Every row gives one point. The points of each table are mixes of a few directions, plus a little noise. How many directions does each table use, and how many do they share? Where both have some left over, give the other angles between the two spaces (their principal angles), to ten degrees, smallest first.
In the rows, 128 means zero.

First, 4 rows:
[[203 140]
 [137 130]
 [ 54 115]
 [116 123]]
Second, 5 rows:
[[ 91 121]
 [193 138]
 [ 69 119]
 [ 93 122]
 [194 140]]
Directions: first 1, second 1, shared 1

First, 8 rows:
[[126  88 116 135]
 [154 204 152 132]
 [ 98 177 133  96]
 [151  62 116 158]
 [ 63 147 118  78]
 [136 147 133 129]
 [102  28  95 130]
 [193 178 156 161]]
Second, 6 rows:
[[101 176 133 137]
 [129 159 137 113]
 [162 152 145 108]
 [ 59 103 104  96]
 [141 164 140 119]
 [175  13 109 195]]
Directions: first 2, second 3, shared 2

First (7 x 6):
[[116 139 136 127 166 139]
 [ 68 163 144 130 245 155]
 [226  89 116 117   7 108]
 [163 128 134 119 140 138]
 [122 126 125 130 115 123]
 [114 123 121 134 103 117]
 [ 84 130 121 139 118 117]]
Second:
[[122 200  86 141 211 155]
 [125 158 110 134 163 140]
 [128 120 133 126 119 124]
 [137  28 185 110  15  90]
 [124 167 105 135 173 143]
 [128 126 128 128 127 128]
 [131  94 147 122  89 114]]
Directions: first 2, second 1, shared 0; angles 40

First, 8 rows:
[[171 169  90 148 145 110  69 127 143]
 [ 58  68 150 144 138  88 245 162  82]
 [113 157 179 156 103 132 139 143 112]
 [112 131 145 138 114 139 140 143 127]
 [ 86  52  78  91 138 160 172 152 153]
 [115 151 147 176 124 103 146 163 107]
 [204 125  90  49 151 133  48  28 151]
 [163 175 147 124 109 156  65 106 146]]
Second, 9 rows:
[[112 179  81 156 119 140 129 139 112]
 [111 157  81 176 133 142 136 133 101]
 [ 69 135 116  83 144  87 107 145 100]
 [194 106 220  18  86 145 110  86 202]
 [136  57 159 224 172 197  59  93 104]
 [129  98 143 135 143  86 154 162 137]
 [126 165  83  98 107 151 160  78 106]
 [ 92 148 122 116 134 116  90 152 118]
 [184 106 148 148 115  89 208 164 173]]
Directions: first 4, second 5, shared 2; angles 80, 90

First:
[[ 96 132 113 169  93 128 139 133 159 130 122  97]
 [ 96 130 157 104 244 138  53 138 112  96 211 160]
 [195 118  99 166 130 100 156 126 155 185 120 127]
 [102 143 124 139  59 164 150 128 123 140  76 126]
 [ 85 159 141  83 139 155 109 112 134 123  96 151]
 [141 122 106 177  70 130 162 137 140 156 105 105]
 [ 96 158 139  80 126 132 110 170  72 105 113 129]
 [131 129 149  33 177  65 112 118 118  61 147 116]
 [210  63 126 201 114 143 159  90 141 159 160 145]]
Second (9 x 12):
[[149 117 125 140 123 133 126 117 134 145 129 122]
 [137 112 125 120  95  97 165 145 119  97 132 109]
 [ 58 186 134  88 111 122 100 111 132 116  54  97]
 [119 114 123 193 104  71 140 122 142  90 136  59]
 [188  90 123  71 156 187 158 130 149 164 189 223]
 [ 18 120 174 181 149 249  70 116 108  92 180 177]
 [135 161 112 124 164  70 123 152 127 136 113 114]
 [179 136 122 114 101  99 141 154  75 148  84 116]
 [166 120 115 115 143 131 131 109 163 165 134 139]]
Directions: first 6, second 6, shared 4; angles 30, 60

First, 11 rows:
[[114 175 113 110 170  96 125 101  92 124 150 185 145  75  91  94 124  96]
 [100 166 175  87 132  83 122  86 111 140  72 117 159 117  93 183 112 112]
 [175 179 161 177 141 180 168 112  99 135 151  46 168 167 115 117 135 119]
 [ 88  79  67 167  79 142  90 192 225 110 136 112 124 138 163 161 130 145]
 [155  48 101 154 107  97  99 170 216  89 118 141 129 137 175  80 149 122]
 [ 98 179 144  79 161  90 133  86  46 171 144 168 143  66  66 141  82 100]
 [146  75 111 147 107 151 126 163 161 120 140 118 101 154 166 112 137 148]
 [111 197 138  90 169 140 143  82  77 115 112 170 112 116 107 132 157 130]
 [159  56 107 154  96 166 130 174 168 120 143 113  86 168 184 106 143 162]
 [178  98 165 155 109 166 156 141 116 155 137  56 125 176 144 129 115 144]
 [ 86 155 127  81 144  98 116 102 102 132 108 178 119  95 104 153 123 125]]
Second (10 x 18):
[[136 109 249  90 104 161 145 160 156  93  97 163 130 134 152  89 134  58]
 [103 153 146 159 128 153 136 166  72 101 156 145 142  65 164 183 142  75]
 [153  77 109 114 146 129 114 100 127 126  98 125 105 211 135  73 110 180]
 [193 141  71 188 139 141 223  79 136 188 207 149 171 203  57 129  90 119]
 [119 124  89 156 147 125 126 113  81 103 156 125 119 122 164 171 122 125]
 [160 145 106 102 116  92  69 156 123  76 113 129 124 116 140 191 105 119]
 [102 126 121 116 128 121 117 120 153 163 105 106 121 120 107  90 146 171]
 [ 30 125 101 134 145  95 123  66 139 145 139  73  89  61 162 130 169 158]
 [117 130 152 127 121 147 158 128 162 185 119 126 142 133  84  68 146 146]
 [165 149 136  93 106 116  68 192 130 100  89 139 139 117 114 155 115 129]]
Directions: first 6, second 6, shared 0; angles 30, 40, 60, 80, 90, 90

First (10 x 24):
[[127 105 110  77  98 159 142 167 167 164 143  99  83 191 143 123 107 137
  149 143 125 105 156 134]
 [130 111 119  95 120 168 130 127 156 127 134  98 137 170 117 127 111 155
  101 137 112 132 122 155]
 [125 141 166 137 141 102 130 118 144 127 121 151 140 116 135 145 124 124
  127 148 128 163 121 101]
 [120 179  91 144 128 118 154  97  99 117 146  96 158  84 134 111 152 145
   93 120 126 143 123 143]
 [ 99 110 186  97 100 126  88 154 150 179 123 118  94 184 145 148  83 130
  115 174 150 157  91 135]
 [162 132  90 144 173 184 118  50  53  43  72  91 234  30  28 128 129 159
    7  85 102 158  43 225]
 [139 113 111  71  95 140 155 189 141 187 112 106  54 139 136 133 101 106
  174 144 144 101 155 130]
 [138 128 116 133 126 106 154 156 140 140 137 155  91 125 151 123 144 102
  194 119 131  96 180  85]
 [134 125 183 166 171 101 120  92 161  81 124 187 179 124 127 149 138 130
  129 135 107 166 129  78]
 [104 136 110 215 126  75  90 130  70 117 167 179 108 119 159  92 190  93
  189  74 152  61 160  92]]
Second, 8 rows:
[[ 91 125 209 150 126 111  48  86  99 135 113 140 149 127 126 160 110 135
   57 155 139 172  43 154]
 [121 139  81 121 112 186  96  47  66 101 134  55 173  96  99 130 146 183
   23  89  92  91  79 235]
 [147  82  90 123 141 172 155 153 180  95 163 159 121 203 139 103 148 124
  164 122  88 100 190  94]
 [ 96 152 144 139 107  93 116 150 136 159 153 111 119 162 152 109 119 134
  143 140 168 142 123 115]
 [137 155 175 118 126  86 133 102 136 151  94 129 124  73 132 175 118 135
  153 123 133 119 134 114]
 [148  93 196 115 140 121 109  98 157 132  95 188 102 112 142 197 127 113
  154 139  87 104 148  95]
 [142 129  75 118 122 135 167 184 105 147 124 129  86 107 127  99 131  87
  161 130 145 123 151 122]
 [139 152  57 140 148 121 202 205 145 108 147 112 149 145 106  51 126 111
  167 125 173 173 157  95]]
Directions: first 6, second 6, shared 4; angles 50, 90

First (10 x 32):
[[205 120 118 114  92 118 135 173 117 148  95 122 172 120 159  89 116  84
  149 143 142 147 143  91 129 142 126 102 163 130 158 104]
 [ 66 131 167 149 148 131 131  89 138 118 152 142  73  76 114 171 147 191
  119 131 144 114 132 135 136 109 136 119 105 138 102 122]
 [ 54 148  98 130 184 144 111  90 132 104 164 125 114 228  73 147 132 136
   93  92  86 116  83 201 112 125 112 196  79  98 111 194]
 [173 139 151 133 125 117 145 157 109 158 106 142 147 115 130 105 143 130
  141 147 178 167 127 105 129 133 112  91 133 104 172 117]
 [167 126 133 125 111 121 135 151 121 142 110 129 146 113 143 110 127 115
  140 140 146 143 136 105 130 134 126 106 144 126 147 112]
 [159 122 175 139 103 116 146 142 123 149 110 142 116  37 155 130 141 155
  150 159 181 143 157  78 142 123 135  68 148 142 142  81]
 [155 124 128 124 113 124 131 143 125 135 116 127 141 117 141 116 124 116
  137 135 135 134 136 112 130 132 129 115 142 131 137 116]
 [186 123  85 106 107 126 123 164 121 134 106 111 181 181 143  87 106  63
  136 122 105 136 125 123 120 146 123 142 152 122 148 134]
 [ 92 127  53 106 149 146  98 110 140  93 151 100 149 249 103 124  99  77
  101  84  40  95  97 191 110 137 127 214 112 123  98 185]
 [ 24 121 172 153 147 136 124  60 154  98 170 139  41  44 118 201 144 213
  114 126 124  83 144 139 142  99 154 127 103 166  64 114]]
Second, 10 rows:
[[ 60 103 138 126 152 126 159 108  88 107 151 134 116 144 139 130 138 140
  114 127  92 140 134 161 101 135 122 120 121 115 117 157]
 [120 176 159 120 134 147  37  75 179 103 122 151  79 109  86 193 120 149
  128 143 133  60 151 136 173 115 188 206  72 203  80  89]
 [119  90 104 148 120 128 169 139 126 124 147 106 128 103 155 113 132 132
  125 106 107 138 127 124 122 121 102  85 157  99 127 154]
 [188 149  95 146 112 129 119 158 173 158 120 110 144 126 111 115 121 125
  134 108 166 129  96 103 148 113 106 124 145 104 148 126]
 [107 156 134 127 129 137  78  92 178 118 135 131  91 108  99 176 116 154
  125 124 133  77 126 128 152 111 162 175 107 176  85  99]
 [ 56 157 115 102 147  98 174 146 114 182 137 117 163 204 102 112 112 144
  119 121 171 166  37 134  46 136 109 134 174 102 139 108]
 [186 148  99 130  88 118 119 163 185 169 109 105 150  98 127 121 104 123
  145 118 175 116  99  75 138 115 128 121 177 139 131  79]
 [119 121 164 119 169 136 130 114  53  97 124 166 132 178 125 114 159 108
  118 154  96 163 164 176 124 153 122 133  67 103 159 179]
 [215  97 167 112  98 133 112 145  76  99  86 156 145  83 184 103 136  74
  153 177 103 137 226 107 163 155 156 100 111 162 152 114]
 [108  87 102 149 134 126 184 141 108 125 152 108 135 126 151 102 140 131
  119 103 103 154 120 138 112 125  86  80 150  76 140 175]]
Directions: first 3, second 5, shared 2; angles 90
